Each row of a before or after table is a point. The points were changed in one or more steps. Then noise was added and the rows were shuffled. The steps act on columns, c1 being the first. What was done? A step turns or swaps two columns, mirrors them in a line or flattens them onto one, adds a multiple of one to another, or multiplies or shifts one. Angles are multiples of 10 degrees, from the lower column toward the higher: turns from -170 to 170, lines from 10 to 170 but not 90. Use the fewest steps. Two steps may share a column if one is a turn and the other turns, adds or multiplies; they go together, in the order done. Otherwise the lowest column goes first.

Before, 13 rows:
-0.025 0.033
-0.022 -0.027
-0.009 -0.002
0.055 -0.012
-0.005 -0.015
0.035 0.123
0.015 -0.010
-0.017 0.089
-0.019 0.062
-0.002 -0.022
0.077 -0.006
-0.022 -0.026
-0.014 -0.021
After (13 x 2):
-0.004 0.011
-0.035 -0.024
-0.041 0.030
-0.026 0.023
-0.011 0.002
0.089 0.012
-0.037 0.027
0.023 0.008
-0.002 0.023
0.125 0.003
-0.031 -0.067
-0.028 -0.091
0.061 -0.122
Steps: multiply c1 by 1.6; multiply c2 by -1

Before (14 x 4):
-0.013 -0.042 0.022 -0.021
0.073 0.012 0.070 0.018
0.027 -0.006 0.018 -0.055
0.002 0.059 0.042 -0.054
0.066 -0.022 -0.037 -0.068
0.030 -0.057 0.040 0.010
-0.055 0.004 -0.037 -0.080
-0.046 0.032 0.025 0.034
-0.010 0.058 -0.027 -0.070
-0.033 -0.050 -0.040 -0.082
-0.044 0.018 -0.007 0.042
0.045 -0.016 -0.001 -0.054
0.066 -0.010 0.033 0.012
0.074 -0.014 -0.044 0.005
After:
-0.072 0.035 0.023 0.032
0.008 -0.055 0.019 -0.008
0.044 -0.058 0.000 -0.016
0.015 -0.068 -0.026 0.060
0.032 0.012 0.032 -0.012
0.004 -0.083 -0.041 -0.046
-0.036 -0.023 0.020 -0.041
-0.014 0.011 0.036 -0.059
-0.041 -0.055 0.042 0.058
0.006 0.018 0.070 0.011
-0.016 -0.083 -0.034 0.006
0.117 0.002 -0.043 -0.015
0.107 -0.068 -0.037 -0.022
-0.040 0.041 -0.003 0.017
Steps: add -1 times c3 to c1; swap c2 and c4

Before, 12 rows:
-0.013 0.043 -0.012 0.014 0.063 0.001 -0.058 -0.062
-0.002 -0.030 0.057 -0.057 0.002 -0.054 0.022 -0.010
-0.014 -0.081 0.021 0.023 -0.058 0.021 -0.019 0.046
0.050 0.040 0.051 0.001 0.059 0.032 -0.056 -0.066
-0.044 -0.045 -0.017 0.039 -0.026 0.049 -0.051 0.061
0.003 -0.026 -0.038 0.049 -0.062 0.021 -0.016 0.052
-0.002 -0.016 0.032 -0.058 -0.014 0.029 0.044 -0.043
0.012 -0.029 -0.015 0.061 0.017 0.026 0.000 0.042
0.000 0.107 0.059 0.041 0.038 0.031 -0.041 -0.043
-0.015 -0.028 0.056 -0.088 0.050 -0.001 0.035 -0.002
-0.034 -0.071 -0.003 0.078 -0.034 0.028 -0.014 0.018
-0.031 -0.052 0.047 -0.039 0.032 -0.016 0.053 -0.028
After, 12 rows:
0.047 0.039 0.039 0.030 0.056 0.030 -0.056 -0.066
0.008 -0.030 -0.050 0.037 0.020 0.027 0.000 0.044
0.002 -0.024 -0.061 0.015 -0.064 0.018 -0.018 0.049
-0.029 -0.072 -0.053 0.057 -0.036 0.030 -0.014 0.017
-0.004 -0.032 0.080 -0.008 0.003 -0.053 0.017 -0.012
0.000 0.103 0.018 0.071 0.038 0.031 -0.039 -0.044
-0.046 -0.046 -0.039 0.019 -0.023 0.050 -0.049 0.064
-0.003 -0.014 0.061 -0.023 -0.015 0.026 0.044 -0.044
-0.015 -0.026 0.101 -0.029 0.053 0.000 0.037 -0.003
-0.013 -0.084 0.003 0.030 -0.058 0.022 -0.019 0.045
-0.015 0.042 -0.018 0.007 0.063 0.002 -0.060 -0.064
-0.031 -0.054 0.065 0.003 0.031 -0.014 0.053 -0.030
Steps: turn c3 and c4 by 40 degrees

Before (8 x 11):
-0.111 -0.012 -0.036 -0.041 -0.015 -0.027 -0.065 0.093 0.022 0.005 0.034
0.043 -0.018 -0.030 0.037 0.007 -0.008 -0.021 -0.032 -0.011 -0.033 0.024
0.017 -0.062 0.000 -0.010 0.021 -0.030 -0.027 -0.031 0.016 -0.046 0.068
0.018 -0.036 0.035 0.047 -0.040 -0.073 -0.029 -0.132 0.014 0.005 0.013
-0.067 -0.031 -0.047 0.016 -0.034 0.027 0.034 -0.047 0.052 0.050 -0.011
-0.079 -0.054 -0.050 0.009 -0.127 -0.053 0.074 -0.041 0.033 0.046 0.008
-0.094 -0.058 -0.028 0.044 -0.028 -0.002 0.068 -0.038 -0.032 0.040 0.004
0.017 -0.049 -0.005 -0.006 0.006 0.044 -0.022 0.002 0.034 -0.044 -0.057
After:
-0.067 -0.030 -0.044 0.019 0.049 0.019 0.036 -0.062 -0.034 -0.054 -0.012
-0.077 -0.054 -0.051 0.008 0.033 0.069 0.074 -0.056 -0.128 0.012 0.010
-0.110 -0.013 -0.036 -0.042 0.020 0.021 -0.066 0.120 -0.015 0.016 0.037
0.016 -0.062 0.000 -0.010 0.017 -0.017 -0.029 -0.042 0.021 0.053 0.068
0.017 -0.049 -0.003 -0.007 0.033 -0.060 -0.021 0.000 0.005 -0.006 -0.057
0.018 -0.038 0.035 0.048 0.008 0.050 -0.029 -0.172 -0.039 0.054 0.012
-0.094 -0.059 -0.029 0.043 -0.030 0.032 0.067 -0.053 -0.030 -0.024 0.006
0.038 -0.021 -0.033 0.038 -0.012 -0.021 -0.020 -0.042 0.006 0.029 0.024
Steps: swap c5 and c9; turn c6 and c10 by -130 degrees; multiply c8 by 1.3

Before, 10 rows:
0.072 -0.055 -0.048 0.019 -0.024 -0.010 0.078 0.083 -0.034 0.044 0.020 0.064 0.027 -0.062
0.007 -0.116 0.053 0.011 -0.080 -0.022 0.047 0.030 0.040 0.014 -0.025 -0.002 0.050 0.004
0.043 -0.063 0.023 -0.066 0.019 -0.068 0.058 0.075 -0.031 -0.037 0.017 0.021 -0.019 -0.042
0.039 -0.018 0.021 0.034 -0.070 -0.016 0.072 -0.011 0.045 0.048 -0.012 0.027 0.022 -0.070
0.068 -0.097 0.043 -0.055 -0.025 0.065 0.102 -0.035 -0.063 -0.079 0.013 0.066 0.041 0.036
0.022 -0.039 -0.003 0.033 -0.012 0.003 -0.017 0.001 -0.043 0.016 0.002 0.009 0.001 -0.046
0.005 -0.103 0.031 -0.020 -0.039 0.071 0.080 -0.050 0.071 0.035 -0.034 0.026 0.007 -0.042
0.074 -0.053 -0.030 -0.016 -0.018 -0.025 0.004 0.065 -0.056 -0.015 -0.052 -0.037 -0.025 0.031
-0.051 -0.004 -0.041 0.018 -0.010 0.062 -0.012 -0.032 -0.039 0.025 0.049 -0.061 -0.034 0.028
-0.041 -0.027 0.043 0.074 -0.016 -0.006 -0.011 0.057 0.078 -0.044 -0.019 -0.060 0.030 0.015
After, 10 rows:
0.087 0.005 0.106 -0.029 -0.023 0.017 0.097 -0.039 -0.065 -0.078 0.057 0.071 0.040 0.038
0.105 -0.062 0.036 0.028 -0.021 -0.061 0.080 0.083 -0.035 0.045 0.002 0.063 0.027 -0.061
-0.030 0.008 0.131 -0.013 -0.080 -0.072 0.051 0.030 0.033 0.015 -0.026 -0.005 0.046 0.001
-0.004 -0.045 0.040 -0.049 -0.020 -0.075 0.000 0.063 -0.054 -0.020 -0.020 -0.042 -0.024 0.028
-0.045 -0.005 0.103 -0.036 -0.043 0.023 0.081 -0.052 0.075 0.035 -0.006 0.034 0.003 -0.039
0.025 -0.017 0.036 0.029 -0.014 -0.040 -0.021 -0.002 -0.047 0.018 -0.021 0.010 -0.001 -0.047
-0.067 0.031 0.037 0.027 -0.019 -0.056 -0.008 0.055 0.081 -0.045 -0.071 -0.063 0.030 0.013
0.071 0.004 0.069 -0.028 0.024 -0.120 0.056 0.073 -0.031 -0.044 0.064 0.022 -0.018 -0.044
0.020 -0.039 -0.014 0.042 -0.010 0.012 -0.011 -0.031 -0.041 0.026 0.011 -0.056 -0.028 0.029
0.022 0.014 0.025 0.010 -0.069 -0.066 0.073 -0.015 0.047 0.054 -0.038 0.022 0.025 -0.071
Steps: add 1.5 times c11 to c1; turn c4 and c11 by -50 degrees; turn c2 and c3 by -70 degrees; shift c6 by -0.050

Before:
-0.051 -0.009 0.070 -0.011 0.027 0.015 0.024 0.003 -0.034 0.010 0.094 0.024 0.034 0.000 -0.065 0.041 0.022 0.036 -0.040 0.001
-0.001 0.052 0.023 0.004 -0.024 -0.025 0.019 0.040 0.051 -0.006 -0.035 -0.073 -0.077 0.037 0.033 -0.009 -0.031 0.041 -0.002 -0.044
-0.025 -0.016 0.018 0.043 0.008 0.048 0.008 0.032 0.004 0.069 0.060 -0.011 -0.007 -0.040 0.001 0.060 0.047 -0.046 0.072 -0.010
0.017 0.077 0.091 0.060 -0.007 -0.081 -0.032 -0.020 -0.049 0.033 -0.013 -0.053 0.019 0.003 0.037 0.038 -0.024 -0.041 -0.054 -0.005
0.043 0.053 -0.052 -0.028 0.022 -0.008 0.070 0.027 0.010 -0.059 0.087 0.025 0.032 0.002 0.036 0.041 0.009 -0.008 0.056 0.093
-0.058 -0.046 -0.018 0.020 0.057 -0.038 -0.056 -0.007 -0.022 -0.047 -0.024 0.029 -0.070 -0.046 -0.053 0.005 -0.028 0.051 -0.016 -0.045
-0.040 0.020 0.015 -0.044 0.088 -0.075 0.020 -0.040 -0.001 0.017 -0.042 -0.083 -0.072 0.021 -0.072 -0.007 -0.058 -0.045 -0.009 -0.036
0.031 -0.006 0.003 0.044 -0.030 0.065 0.045 -0.036 0.013 0.020 0.021 0.007 -0.083 -0.029 0.000 0.049 -0.080 -0.014 0.064 0.002
After:
0.042 -0.045 -0.049 -0.029 0.022 -0.027 0.026 0.091 0.013 -0.108 0.010 0.027 0.033 0.002 -0.038 0.040 0.011 -0.010 0.056 0.027
-0.049 0.020 0.069 -0.009 0.029 -0.005 0.012 0.002 -0.036 -0.068 0.065 0.026 0.030 0.001 0.062 0.043 0.020 0.033 -0.046 0.006
0.015 -0.129 0.091 0.058 -0.006 0.008 -0.015 -0.006 -0.051 0.032 0.019 -0.055 0.019 0.001 -0.040 0.035 -0.026 -0.044 -0.052 -0.020
-0.042 -0.081 0.010 -0.044 0.090 0.051 0.007 -0.040 -0.001 0.042 -0.015 -0.083 -0.071 0.021 0.074 -0.006 -0.055 -0.050 -0.015 -0.037
0.026 0.065 0.003 0.044 -0.030 -0.048 0.013 0.005 0.010 -0.002 0.034 0.004 -0.084 -0.032 -0.001 0.047 -0.078 -0.016 0.067 -0.037
0.000 -0.059 0.024 0.006 -0.029 -0.018 0.006 -0.044 0.046 0.019 -0.032 -0.069 -0.077 0.040 -0.039 -0.014 -0.034 0.043 0.000 0.041
-0.054 -0.004 -0.019 0.020 0.058 0.065 -0.022 -0.043 -0.024 -0.016 -0.049 0.025 -0.068 -0.045 0.051 0.004 -0.027 0.050 -0.015 -0.010
-0.025 0.059 0.018 0.043 0.006 -0.028 0.007 -0.011 -0.001 0.000 0.095 -0.010 -0.008 -0.043 -0.003 0.058 0.046 -0.048 0.076 0.029
Steps: multiply c6 by 1.3; turn c2 and c6 by -130 degrees; multiply c7 by 0.4; swap c8 and c20; turn c10 and c11 by 50 degrees; multiply c15 by -1
